Each row is a point. Two turns around zero, p and q, are shown by what they do to some points. Write where each new point lands after one turn and then the other. Backwards means that the second turn is done in reverse. Each puzzle has new turns, and all numbers are rounded.
(in the rows, 128 means zero)

Turn p:
[180 114] => [163  87]
[105 108] => [ 98 125]
[ 99 162] => [124 172]
Turn q:
[117  85] => [137  84]
[ 96 141] => [ 94 126]
[171 158] => [154 174]
Where do these land?
q, then p backwards: [135 160] => [104 150]
q, then p: [122  91] => [116  92]
p, then q: [138 187] => [147 185]
p, then q: [109 129] => [109 132]
q, then p: [136  72] => [127  71]

Turn p:
[156 136 115 102] => [149 112 149 105]
[ 95  98  93 175] => [123 178  74 124]
[147 120 189 121] => [ 87  80 139 140]
[131 175  76 143] => [196 146 119 138]
[110 112 167  98] => [ 84 125 160 135]
Turn q:
[134 121  72 154] => [141 101  97 173]
[167 112 144 155] => [166 129 101 103]
[109 164  94 164] => [127 152 108 184]
[169 136 153 133] => [137 143 100  92]
[107 121 123  95] => [103 111 154 128]
[103 127 150  36] => [ 58 108 181  89]
[107 114 160 159] => [165 152 154 127]
Where do these land?
q, then p: [140 122 142 157] => [152 107 132 115]
p, then q: [171 153 101 112] => [131 101 109  79]
q, then p backwards: [127 165 142 162] => [ 88 128  99 146]
q, then p: [ 59  78 112  57] => [ 19 121 119 152]
p, then q backwards: [141 131  99 142] => [152 121 139 150]
p, then q backwards: [129 120 171 139] => [124 136  92 102]

Turn p:
[137 165 136  90 107 142  80 102] => [152 178 131 126 155 164 101 102]
[118  89 134 182 176 121 104 100] => [ 83  90 133 132 153 114 169  81]
[ 89 110 109 120  88 159  92  98] => [113 133 129  83 187 157 108 138]
[167 184 134 141  88 148 128 141] => [168 148  71 133 106 161 117 126]
[109 163 186 114 158  86 181 152] => [117 155 153 125  34  99 131 119]
[133  57 121 151 159 102 147  87] => [122  71 172 120 149 102 181 116]
[102  97 132 135 122  82 117 171] => [ 99  82 151 134 107 120  86 130]
[164 133 127 110 140 167 182 189] => [137 143 106 176  89 125 149 198]
[132 156  73 111 115 144 121 112] => [161 152 104 121 170 109 110 140]
Turn q:
[146 143  98 151 146  76 116  82] => [120 142 103 131 126 160  58 107]
[127  94 139  87 105 197 167  87] => [125  56 122 116  92 122 158 190]
[ 97 138 150  81 118  88  97 126] => [120 117 153  79 118 120 126  73]
[139 103 104 163 135 114  94 115] => [106 152 140 142 136 123  79 142]
[142 152 122 180 130 107 145 192] => [139 188 104 172 160 118 151 106]
[ 98 116 154 146 127  81 140 113] => [111 104 129 154 128 117 109  77]
[ 93  80 122  95 150 163 185 135] => [114  56 119 128 170 118 165 158]
[140 191  86 179  84 171 111 127] => [108 200 121 153  85 181 153 161]
[137 158 171  86 151 165  89 122] => [185 121 178  90 107 143 140 134]
[159 103 134 111 133 117 136 180] => [150 143 112 115 159  77 140 131]
Where do these land?
q, then p backwards: [ 46  67 126 169 175 115 122 142] => [115  53 102 114 178 116  55 131]
p, then q: [160 115 100 165 118 131  52 117] => [127 105 151 148 160 157  72 182]
p, then q: [154 181 161 121  95 121 139 104] => [145 145  99 101  75 144 133 162]
q, then p backwards: [116 148 130  90 134 136 106 129] => [116 117 148 125 106 122 139  93]
q, then p backwards: [115 122 103 167 118 182 108 122] => [124  97 150  88 141 163 138 163]
p, then q backwards: [169 164 143  86 160 113 175 115] => [164 157 183 152 103 152 107 162]
p, then q: [143 124 124  84  90 108 164  79] => [197 130 107  99 107  93 134 133]
p, then q: [160 125 167 100 120 135 150 146] => [139 150 121 154  97 112 166 144]
p, then q backwards: [ 88 105  97 169 141 112 136 200] => [125  49 112 132  94 121 156  84]
